Each row of a before or after table is a point. The points were changed in one or more steps. Then noise was added and the rows were shuffled. The steps act on columns, c1 being the first. What was done? A step turns or swaps two columns, mirrors them in a line or flattens them onto one, adds a multiple of one to another, or multiplies or shifts one. Angles are multiples of 10 degrees, from the lower column toward the higher: turns from -170 to 170, lines from 10 to 170 but not 90. Use the fewest steps. Two steps may share a column if one is a turn and the other turns, adds or multiplies; they go together, in the order done. Otherwise the lowest column goes first.
(in the rows, 128 means zero)

Before, 11 rows:
[[222 119]
 [182 124]
 [178 154]
 [ 94  60]
 [132 156]
 [194 123]
 [100 140]
 [123 143]
 [133 165]
 [ 99 165]
 [132 113]]
After (11 x 2):
[[124 185]
 [161 149]
 [102 170]
 [180 123]
 [ 72 206]
 [ 88  62]
 [149 148]
 [113 123]
 [ 93 184]
 [151 108]
 [146 130]]
Steps: mirror c1 and c2 in the line at 60 degrees

Before:
[[122 133 158 188]
 [143 110 147 143]
 [151 125 163 104]
 [ 11 145  33 183]
 [149 150 164 104]
 [122 152 149 120]
 [ 85  62 160 111]
 [141 151 151  96]
 [101 149 163 130]
 [ 89 141   7 111]
 [149 152 138 120]
 [ 56 130 152  91]
 [117 125 138  95]
 [133  84  77 240]]
After:
[[ 40 192 199 149]
 [126 102 118 150]
 [150 107 105 113]
 [143  88 125 120]
 [117 122 120 113]
 [108  91 118 124]
 [145 119 105 133]
 [140  92 132 111]
 [ 75 110 111 115]
 [ 96 213 217 118]
 [140 109 138 124]
 [134 200 131 171]
 [105 149  53 122]
 [128  99 131 127]]
Steps: multiply c1 by 0.7; turn c2 and c3 by 130 degrees; multiply c4 by 0.4

Before, 9 rows:
[[171 150 185 149  74 123 196 120 146]
 [148  75  92 147 135 104 191  86 149]
 [109 108 167 144  52 151  90 119 106]
 [129 120 112 161 142 173 123 132 156]
 [119 153 156 156  89 119  38  85 153]
 [109 186  34 132 129 132 189 102 160]
 [106 100 175 162 147 118 171 168 150]
 [133  77 182 163 131 160 171 134  26]
 [108  81 192 127 133 137 184  90 138]]
After (9 x 9):
[[ 88 143 178 175 151 120  92 170 154]
 [121 126 114 164 141 170 136 134 155]
 [ 82 202  92 131 135 109 103  83 147]
 [174 138  35 124 131 130  55 103 155]
 [101  96 164 143  55 155 145 118 103]
 [ 78 176 184 164 129 160 109 134  28]
 [ 77 157 190 114 138 139  86  85 142]
 [169 197 181 145  74 125  97 117 145]
 [148  56 158 143  92 119 184  86 156]]
Steps: turn c1 and c2 by -70 degrees; turn c2 and c7 by -140 degrees; add 0.3 times c8 to c4

Before, 11 rows:
[[103  89 172 165  86 135 167 128 122  93  85 151]
 [113 127 141 164 108 113  85 105  82 159 128  63]
 [ 89 159 121 112 149 139 112 149  65 191 181 108]
 [ 88  79 109 175 126 106 105 115 130 124  22 158]
 [178 177  87 134  88  94 156 182 160 156 127 110]
 [ 44 179 161 141 174 108  69  78  88 148 130  86]
 [132 100 125 198 140 126 124  79 127 103  75 198]
 [160 136 102  92  56  92 160 135 114 144 120 181]
 [105 170 153 157 117 167  69  95 130 187  76  86]
 [105  66 135 146 136 102 150  83 150 142  96 154]
 [213 150 103  83 112  86 196 161  96 167  82 159]]
After (11 x 12):
[[102  88 175 169  68 136 163 127 120  95  90 116]
 [107 168 123 160 152 173  69  96 133 189  77  84]
 [ 94  79 139 170 139 102 103 115 122 121  19 166]
 [ 89 158 109 111 153 137 112 149  65 196 188 114]
 [135 100 169 202 142 125 126  81 128 102  79 186]
 [180 177  85 136  69  92 158 185 156 150 126 142]
 [161 135 142  91  39  92 160 138 112 138 122 183]
 [213 146 131  81  74  87 198 158 100 165  78 167]
 [ 45 180 126 145 204 105  67  77  90 145 130  76]
 [114 128  95 166 128 112  83 106  84 158 124  70]
 [105  67 153 149 126 102 152  83 152 143  99 140]]
Steps: turn c3 and c12 by -40 degrees; add -0.5 times c7 to c5

Before, 9 rows:
[[111 151 134 137  89 152 214  87 111  72 114 131 181 156  98  96 149 154
  166 121]
 [134 169 114 118 102  93 159  62 121  87 118  66 155 153  70 121 131 117
  178 101]
 [ 84  97 162 120  85 108 104 188 176 146 172 108 141  91 132 128 143 159
  160 159]
 [ 94  91 145 126  53 116  94 144 145 198 192 125 166 144 159 104 116 155
  148 107]
 [122 146  84  77 162 121 157  66 112  76  87 129 216 122  96 125 103 134
  184  87]
 [108  66 132 126  73  91 150 190 114 199 167  96 118  86 185 115 136 151
  143 120]
 [128 110 137 115 133 105 187  49 121  69 150 117 194 146 127 129 105  91
  151 141]
 [ 97  75  43 127  94 101  92 154 169 238 156 159 133 110 206  97 156  86
  110 207]
 [145  48  68 131 154 114  65 154 157 217 149 133 104 145 193 106 114 166
  113 194]]
After:
[[127 132 137 116 111 163  66  51 118  69 150 155 195 148 127 129 106 122
  126 142]
 [ 95  54 145 127  92 122 152 143 146 197 192 120 166 145 158 104 116 154
   98 105]
 [ 83  84 163 119  97 120 140 187 175 144 171 128 140  90 132 128 143 169
   90 160]
 [108  74 131 126  66 134 103 191 113 197 167 144 120  86 187 114 135 179
  121 120]
 [111  88 137 136 152  97  34  87 112  71 114 113 182 157  99  95 150 128
  121 121]
 [123 163  84  77 147 133  81  67 113  77  89 123 215 123  98 125 102 137
   85  86]
 [ 98  94  43 126  75 183 167 153 171 238 158 122 131 109 207  98 156 105
  132 206]
 [144 154  68 129  49 118 193 152 157 215 151 105 104 144 193 106 113 159
  119 193]
 [133 102 113 120 170 141  82  60 121  86 116 189 155 152  70 121 132 166
   93 100]]
Steps: swap c2 and c5; turn c12 and c18 by 150 degrees; turn c6 and c18 by -140 degrees; turn c7 and c19 by 160 degrees

Before, 10 rows:
[[138  98 127 141 146 100 120 178 132  93 145 157 120 127 142 120 120 134
  112 119 147 122  62 158 141  53 169 113 144 145 131 112]
 [170  65 154 112 117 123 126 127 104 124 114 164 168 153 122 138 204 136
  165  84 103 104  91 108  83 178 105  99 127 109 132 109]
 [148  66 124 155  90 166 164 100 143 151 124 130 131 122 131 103 164 123
  168  93  97 173 171 122 131 115 142 159 101  94 107 170]
 [138 105 108 117 122 122 186 121 125 141 124 160 136 137 145  88 167 160
   80 124  92 107 106  80  84 111 103 152 118 129 126 110]
 [146  93  94 103 144 109 163  96 134  90 120 148  95 138 112 125 143 141
   91 145 146 134 116  95 166 107 116 132 125 133  92 121]
 [144 211 130 148 110 101 127 162 110 152  65 152  61 108 149 166 141 107
  129 150 148  81  90 113  87 137 142  92 119 136  96  86]
 [116 140  82 136 107  83 139 128 127  78 106 105 162 156 120 136  93 143
  136  74 109 105 169  89 160 122 135 103 111 120 151  96]
 [149  76  72 146 151  96 127 126 130 144 117 136  90 115  86 118 147  94
  135  94 115  74 155 110 106 123 136 130 125 132 155 136]
 [ 86 119 112 199  87 145 121 138  89 134 102 193 135 179 109 150 149 148
  196 131 161 122  98 120 135 132 128  85 159 126 185 143]
 [177  97  63 150 153 140 150 137 112 154 141 117 107 149 124 167 112  97
  151 141 117 148 204  59 115 114  78 110 112 155  72 128]]
After, 10 rows:
[[163 118 112 122  86 144 121 109  94 134 102 191 117  54 111 150 149 148
  196 131 160 123 109 121 135 132 124  79 160 126 184 144]
 [102  66 123 116  91 166 165  69 118 151 124 131 148 104 131 102 165 123
  168  95  97 173 162 108 132 116 149 153 102  94 106 170]
 [106 104 107 136 121 122 187  91  84 141 122 160 122 137 145  88 166 161
   80 124  91 107 114 111  83 110  60 142 118 128 125 109]
 [150 141  82 137 108  83 138  98 120  79 106 104 154 116 121 138  93 143
  136  75 109 105 174  87 159 120 121 112 111 121 151  96]
 [166 211 129 113 110 101 128 133 111 151  66 152  95 112 148 167 141 106
  131 150 147  82  71 100  87 138 145 139 119 137  96  86]
 [164  66 154 140 118 123 126  96 106 124 114 164 121 139 123 137 204 135
  166  84 104 104 117 133  83 178  78 165 128 109 132 109]
 [153  98  63 128 152 141 149 106  97 154 140 117 155 106 124 166 112  98
  152 143 118 148 176 118 115 114   7 171 112 156  72 127]
 [128  92  94 140 143 108 162  66 110  90 120 147 115 151 112 125 142 141
   93 145 144 135 104 112 166 105  91 148 125 133  93 119]
 [145  97 127 122 146  99 120 148 137  93 144 156  97 116 142 120 120 134
  113 118 147 121  76 113 140  53 214 136 143 145 131 110]
 [130  76  73 116 151  96 128  97 131 145 117 137 131 113  87 119 147  95
  136  94 115  74 132 104 106 124 133 149 125 134 155 136]]
Steps: turn c1 and c28 by 80 degrees; multiply c14 by 0.4; turn c4 and c14 by -110 degrees; add -0.7 times c7 to c9; shift c8 by -30; flatten c13 and c23 onto the line at 60 degrees; multiply c27 by 2; turn c24 and c27 by 30 degrees
